Rows are points. The points of each table are mixes of a few directions, plus a little noise. How many directions does each table use, and how many do they share? Where both have some left over, give the other angles between the two spaces (their principal angles), to ten degrees, smallest first.
(in the rows, 100 means zero)

First (5 x 3):
78, 139, 109
90, 133, 94
153, 11, 74
89, 68, 134
88, 149, 89
Second (5 x 3):
97, 59, 57
100, 107, 108
99, 88, 87
104, 180, 184
97, 66, 64
Directions: first 2, second 1, shared 0; angles 40

First (8 x 4):
64, 120, 129, 106
181, 55, 34, 88
150, 73, 59, 92
75, 114, 120, 104
91, 105, 108, 101
42, 132, 147, 109
157, 69, 53, 91
40, 133, 149, 109
Second (6 x 4):
94, 98, 98, 105
58, 80, 91, 135
183, 138, 120, 32
36, 71, 84, 153
154, 125, 113, 56
75, 88, 93, 122
Directions: first 1, second 1, shared 0; angles 70

First, 8 rows:
84, 93, 77, 88, 155, 84
92, 68, 121, 102, 123, 88
94, 98, 89, 96, 120, 94
109, 120, 56, 94, 85, 126
113, 148, 67, 87, 151, 98
70, 88, 138, 104, 95, 61
149, 103, 129, 120, 12, 153
88, 81, 122, 108, 58, 97
Second, 9 rows:
109, 91, 89, 104, 108, 73
67, 129, 139, 84, 72, 195
113, 89, 85, 106, 110, 64
76, 121, 128, 89, 79, 170
87, 111, 115, 94, 90, 137
88, 111, 114, 93, 89, 136
121, 81, 76, 111, 118, 39
119, 83, 78, 109, 117, 44
120, 83, 77, 110, 118, 43
Directions: first 4, second 1, shared 0; angles 60

First:
80, 115, 92, 141, 98, 95, 84, 181
110, 85, 111, 88, 120, 72, 115, 78
114, 63, 120, 104, 146, 14, 137, 99
86, 129, 89, 102, 101, 137, 66, 127
93, 142, 90, 59, 139, 156, 43, 81
111, 79, 65, 84, 47, 138, 124, 24
106, 87, 132, 122, 50, 88, 131, 110
Second:
151, 62, 67, 90, 94, 22, 118, 137
5, 153, 151, 147, 144, 161, 78, 121
118, 74, 94, 96, 94, 76, 124, 73
53, 112, 177, 93, 64, 118, 148, 61
129, 109, 84, 80, 82, 123, 74, 100
123, 106, 108, 114, 96, 91, 80, 145
43, 106, 58, 79, 136, 99, 114, 84
147, 81, 99, 143, 116, 115, 76, 77
89, 100, 100, 64, 75, 62, 130, 124
142, 100, 63, 92, 100, 132, 62, 81
Directions: first 4, second 5, shared 3; angles 80

First (10 x 9):
154, 80, 77, 119, 125, 43, 69, 114, 58
100, 35, 69, 113, 103, 39, 112, 74, 57
162, 162, 107, 69, 78, 178, 87, 136, 158
119, 176, 107, 54, 81, 82, 78, 76, 130
24, 126, 150, 95, 104, 164, 149, 101, 141
49, 49, 85, 137, 78, 126, 78, 101, 74
90, 79, 127, 92, 131, 116, 187, 105, 122
92, 36, 65, 109, 89, 50, 109, 67, 65
143, 135, 85, 73, 67, 126, 72, 103, 128
68, 124, 129, 139, 142, 74, 60, 123, 65
Second, 7 rows:
73, 61, 122, 74, 148, 95, 56, 114, 141
87, 118, 95, 88, 72, 67, 108, 135, 93
115, 139, 102, 91, 38, 105, 137, 108, 35
68, 93, 148, 31, 83, 92, 75, 152, 65
125, 133, 85, 118, 55, 110, 140, 87, 57
93, 53, 116, 100, 168, 127, 60, 73, 145
139, 103, 33, 194, 134, 104, 127, 32, 162
Directions: first 5, second 3, shared 0; angles 70, 70, 80

First, 7 rows:
90, 79, 91, 78, 109, 100, 139, 111, 106
80, 113, 90, 56, 93, 94, 138, 90, 83
63, 110, 122, 81, 144, 165, 83, 106, 130
129, 107, 64, 89, 21, 60, 89, 76, 67
119, 85, 126, 169, 133, 120, 46, 121, 131
129, 129, 102, 132, 67, 43, 83, 77, 60
88, 74, 103, 100, 133, 119, 122, 123, 124
Second (7 x 9):
132, 85, 97, 113, 108, 101, 101, 90, 83
100, 46, 136, 73, 114, 105, 78, 103, 144
103, 136, 95, 117, 41, 108, 116, 142, 59
63, 99, 106, 77, 118, 95, 92, 93, 137
67, 163, 87, 108, 43, 102, 119, 141, 72
96, 98, 111, 95, 82, 104, 98, 117, 103
138, 72, 68, 117, 195, 84, 97, 14, 102
Directions: first 4, second 3, shared 0; angles 50, 50, 70

First, 11 rows:
90, 93, 96, 112, 99, 97, 105, 83, 85, 108, 101
83, 84, 95, 122, 96, 90, 111, 80, 82, 114, 102
66, 57, 98, 145, 84, 70, 128, 91, 89, 125, 105
93, 95, 97, 108, 99, 97, 103, 89, 90, 106, 101
90, 110, 86, 110, 110, 113, 94, 39, 47, 111, 101
126, 146, 94, 64, 120, 135, 70, 73, 80, 83, 96
108, 74, 122, 95, 81, 72, 116, 195, 181, 89, 99
157, 159, 111, 27, 118, 138, 61, 148, 145, 56, 92
109, 112, 100, 89, 105, 109, 92, 98, 99, 94, 99
107, 125, 91, 88, 113, 121, 84, 62, 68, 97, 99
72, 46, 109, 139, 75, 57, 135, 142, 133, 118, 104
Second:
85, 124, 56, 42, 82, 81, 107, 73, 37, 41, 107
115, 76, 145, 160, 119, 119, 93, 127, 166, 161, 93
106, 90, 119, 125, 108, 108, 97, 111, 128, 126, 97
105, 92, 115, 119, 106, 106, 98, 109, 121, 120, 98
105, 91, 117, 123, 107, 107, 97, 110, 124, 123, 97
92, 113, 75, 67, 90, 89, 104, 85, 63, 66, 104
115, 76, 145, 160, 119, 120, 92, 127, 165, 161, 93
89, 117, 68, 57, 87, 86, 105, 81, 53, 57, 105
89, 118, 66, 55, 86, 85, 106, 79, 51, 55, 105
98, 103, 94, 92, 97, 98, 101, 96, 91, 91, 101
Directions: first 2, second 1, shared 0; angles 60

First, 8 rows:
111, 97, 86, 76, 87, 82, 97, 99, 97, 109, 94, 96
108, 98, 91, 85, 92, 90, 100, 100, 98, 107, 97, 97
119, 94, 79, 59, 80, 72, 96, 96, 93, 118, 93, 92
97, 102, 102, 104, 102, 103, 99, 101, 102, 99, 101, 102
110, 96, 89, 78, 90, 86, 99, 96, 97, 108, 96, 95
57, 113, 155, 195, 148, 169, 111, 108, 117, 60, 119, 121
81, 107, 124, 144, 123, 132, 105, 104, 107, 80, 109, 111
119, 95, 77, 56, 77, 71, 96, 96, 94, 119, 93, 91
Second, 10 rows:
82, 116, 91, 108, 88, 85, 93, 90, 119, 119, 103, 102
109, 100, 97, 113, 98, 126, 93, 89, 87, 96, 66, 81
124, 89, 135, 113, 123, 129, 125, 101, 79, 81, 85, 106
115, 88, 91, 58, 92, 69, 105, 111, 95, 103, 117, 107
146, 66, 91, 55, 102, 104, 104, 115, 59, 77, 86, 86
40, 133, 107, 144, 99, 81, 93, 96, 153, 118, 143, 127
123, 91, 98, 81, 96, 97, 106, 97, 85, 102, 83, 94
79, 123, 103, 122, 92, 90, 101, 82, 123, 126, 97, 105
54, 120, 98, 151, 106, 120, 79, 98, 127, 97, 114, 104
129, 72, 91, 59, 101, 97, 100, 119, 72, 78, 104, 93
Directions: first 1, second 4, shared 1
